Every row gives one point. To make a cloud, some directions were put in groups of two or more. Within a group, all points are equally far from the middle, so they leave a hole (a ring in 2 directions, a hollow ball in 3). The other directions are filled evenly. Then the cloud was stretched, turned, moved and blurred a little. How many holes are there, and how many directions does each take, smallest first?

Cloud:
[[-1.04 -0.33 -2.43]
 [ 0.50  2.43  1.79]
 [ 1.97 -3.12 -0.48]
 [-2.65 -0.80 -1.31]
 [-0.10  2.47 -0.51]
 [-1.95 -2.02 -1.81]
 [ 1.85 -2.83  1.35]
 [ 2.38  0.60  2.06]
 [-0.04  2.54  1.65]
 [ 2.22  0.81 -1.43]
 [ 2.82 -0.13  1.64]
 [-1.61 -3.48  0.59]
 [ 0.63 -3.84  0.01]
 [-1.06 -0.09 -2.35]
 [ 1.09 -2.62 -2.06]
 [ 2.16 -0.99 -1.98]
 [-1.82  0.66  2.63]
 [-0.15 -3.62  1.28]
 [-1.47 -2.20 -2.07]
 [ 2.17 -2.96  0.40]]
Holes: 1 (3)

Cloud (31 x 4):
[[-1.13  1.28  0.67 -2.54]
 [-2.01 -0.72 -1.35  0.84]
 [ 3.47  2.55  1.00 -0.63]
 [-1.25  2.18 -1.68  2.25]
 [-1.30  1.05 -0.05 -2.49]
 [ 0.99  3.13  2.50  1.18]
 [-1.31  2.08 -0.30 -2.03]
 [ 3.64 -0.32  0.94 -1.77]
 [ 3.79  1.67  1.80  0.39]
 [ 1.04 -2.75  1.00  1.95]
 [-0.51 -0.35  2.51 -2.05]
 [-0.90  0.98  2.31 -1.99]
 [-1.82 -0.16 -1.73 -0.69]
 [ 3.21  0.12 -2.29 -1.24]
 [ 3.04 -0.11  0.10  3.37]
 [ 3.49 -0.23  0.23 -2.13]
 [ 2.57  1.44  0.80  3.51]
 [-0.78  3.12 -0.79 -1.37]
 [-1.45 -0.44  2.67  1.46]
 [-1.99 -0.10  0.97  2.54]
 [ 0.52 -2.30 -2.17  0.20]
 [ 3.05 -1.54  1.59  1.80]
 [ 3.15  3.02  0.94 -0.55]
 [-1.15 -1.63  2.11  1.69]
 [ 2.08 -1.83 -2.26  1.59]
 [-1.33  1.89 -0.07 -2.19]
 [ 0.71  3.84  0.26 -1.26]
 [-0.10  2.31 -0.48  3.71]
 [-0.19 -2.56  1.33  1.79]
 [ 1.95 -2.51  0.76  2.20]
 [ 3.71  2.13  1.41 -0.17]]
Holes: 2 (2, 2)

Cloud, 30 rows:
[[ 1.03  1.87  0.57 -0.54]
 [-0.32 -0.74  0.17  3.58]
 [ 0.72 -3.26  0.90  0.00]
 [-2.45 -0.66  2.79  0.91]
 [-2.48  0.42  1.20  0.01]
 [-1.73 -3.15  3.03  2.36]
 [-0.06 -0.04  0.61  3.29]
 [ 0.49 -1.59 -0.62  2.65]
 [ 0.57 -1.45 -1.67  0.90]
 [-2.11 -1.74  0.44  3.81]
 [-1.80 -0.48  2.51 -1.24]
 [ 0.77  0.27  2.88 -1.02]
 [-1.89 -1.11  0.60  3.79]
 [-2.35 -3.77  0.34  0.89]
 [-2.66 -1.36  2.58  2.45]
 [-0.62 -1.68 -0.91  3.09]
 [ 0.61 -0.73  3.39  0.89]
 [ 0.95  1.30  1.33  1.21]
 [-1.90 -1.97  0.62 -1.97]
 [ 0.95 -3.04  1.32  1.25]
 [-2.69 -2.93  1.51  3.27]
 [ 0.15 -2.27  3.27  1.82]
 [-0.48 -1.64  1.26 -2.70]
 [-1.62 -4.15  1.64  1.40]
 [ 1.10 -0.92  1.20  2.69]
 [ 1.22 -0.08  2.03  1.92]
 [-2.42 -0.36  0.16 -1.35]
 [ 0.90 -1.99  0.43 -2.12]
 [-2.66 -1.92  1.50  3.50]
 [-2.11 -3.37  0.26 -0.45]]
Holes: 2 (2, 2)
